Each row is a point. The points of each table are mixes of a few directions, plus a little noise. How many directions does each table use, and how many do they share? Where both have some left over, give the other angles between the two spaces (their principal angles), to ten degrees, smallest first.

First, 5 rows:
36 35
-17 -16
-14 -13
-41 -39
36 34
Second, 5 rows:
-34 -33
37 38
25 24
8 10
-36 -34
Directions: first 1, second 1, shared 1

First (8 x 4):
-22 -21 38 -29
44 -26 -57 10
-15 -20 26 -23
25 -1 -36 15
35 2 -51 23
-46 4 65 -25
-22 51 18 21
0 13 -3 9
Second (5 x 4):
-16 7 35 50
50 0 -23 -53
36 -23 -16 -21
-23 25 -6 -16
-48 -9 9 41
Directions: first 2, second 3, shared 1; angles 80

First (9 x 6):
3 -5 0 11 -12 9
9 -15 0 29 -34 26
-26 46 1 -89 105 -79
14 -26 -1 49 -58 44
-1 3 0 -5 6 -5
1 -2 0 3 -4 3
10 -18 0 34 -40 30
-10 18 0 -35 41 -31
1 -2 0 3 -3 2
Second (7 x 6):
3 15 23 1 47 -48
1 14 -1 -11 31 -33
5 2 30 22 18 -21
-22 -14 -59 -52 -60 77
-10 -20 26 14 -37 50
14 -2 -48 6 -25 7
7 5 29 21 27 -31
Directions: first 1, second 3, shared 1

First:
-14 -80 -32 -30 -34 7 -93 -25 37
-9 -57 -23 -11 -16 0 -48 7 17
7 75 27 -7 1 0 18 -63 17
7 -9 -13 20 12 -15 40 74 -18
-4 10 14 -16 -6 15 -26 -59 9
-2 -21 1 7 10 6 7 19 -23
17 91 8 8 5 -27 64 2 20
-4 -13 10 14 19 10 18 22 -36
0 1 4 11 10 0 23 26 -21
Second, 8 rows:
5 -11 24 -10 -67 7 25 1 -13
-13 21 -43 19 119 -13 -45 -1 25
-2 4 -8 4 25 -3 -7 -1 5
9 -14 28 -12 -78 9 28 1 -17
-12 20 -42 20 120 -13 -43 0 24
0 -1 3 -1 -7 1 2 0 -1
3 -4 10 -5 -30 3 13 1 -9
7 -15 26 -12 -78 9 26 0 -15
Directions: first 3, second 1, shared 0; angles 90

First (8 x 12):
-2 17 -38 -33 8 -19 -37 -10 -1 4 33 101
2 -20 46 41 -8 22 44 13 -1 -3 -42 -121
3 -14 29 25 -6 14 29 8 0 -2 -27 -77
0 2 -2 -2 0 -3 -3 -1 -1 0 3 5
-4 20 -43 -38 7 -21 -41 -12 0 3 40 115
3 -14 28 23 -6 14 28 7 0 -2 -26 -75
0 2 -4 -3 0 0 -2 0 -1 -1 3 8
-1 8 -16 -15 4 -7 -15 -5 0 2 15 43
Second (10 x 12):
25 -28 1 20 -66 -44 -45 18 79 56 -11 -41
-20 -12 17 -20 36 7 -5 -35 -41 -32 36 49
-1 24 -24 50 11 0 -11 15 24 -7 13 -21
-27 26 -41 -39 -3 5 38 45 0 -2 1 9
-29 -7 9 -47 33 11 14 -22 -49 -30 28 56
26 11 -5 41 -18 0 -5 14 30 19 -29 -47
36 4 16 60 -2 7 -15 -14 13 7 -28 -45
11 9 -12 34 -10 -5 -10 13 28 10 -6 -28
-14 19 -13 -40 13 23 47 17 -36 -13 -17 14
-6 -46 51 -59 9 -2 -9 -52 -48 -9 14 55
Directions: first 1, second 4, shared 0; angles 40

First (8 x 14):
11 86 10 -26 14 -47 -27 -49 -38 35 -32 55 59 79
12 -44 9 0 -10 17 0 37 22 -4 34 13 -15 -35
10 -26 3 -3 -12 38 20 -4 15 6 18 7 -27 -19
16 -10 -22 32 20 -8 42 -10 -16 11 -21 -23 -30 7
-46 11 26 -36 -57 -6 -18 12 19 -25 -21 -17 47 -51
-12 -36 20 -12 -28 -12 -20 59 23 -19 18 1 21 -51
-18 47 -33 8 46 33 -35 -61 -8 -19 15 -26 -29 73
27 -30 -16 39 27 -19 38 20 -12 10 -7 -11 -25 -3
Second:
10 -11 45 8 -36 43 -57 26 59 27 32 55 -18 -19
-23 64 2 10 44 39 -34 0 5 -7 18 21 27 13
16 -18 -21 27 11 -43 30 -5 -22 7 -33 -30 -18 17
-6 44 -36 -2 40 38 27 -20 -39 -8 -8 -33 27 -23
6 -19 -4 -20 -35 26 40 -38 2 8 -10 -18 -28 -12
12 -31 -13 -5 -18 -22 36 -10 -16 1 -19 -27 -14 -7
-13 -35 17 -30 -10 -79 -22 45 -3 -31 16 17 31 17
-12 21 -14 15 15 -10 42 -59 -8 0 -34 -20 -37 57
21 -84 36 -33 -70 -38 -27 57 27 1 27 26 4 -41
-11 69 -10 29 58 47 -33 5 -4 3 11 9 26 -1
Directions: first 5, second 5, shared 2; angles 30, 60, 80
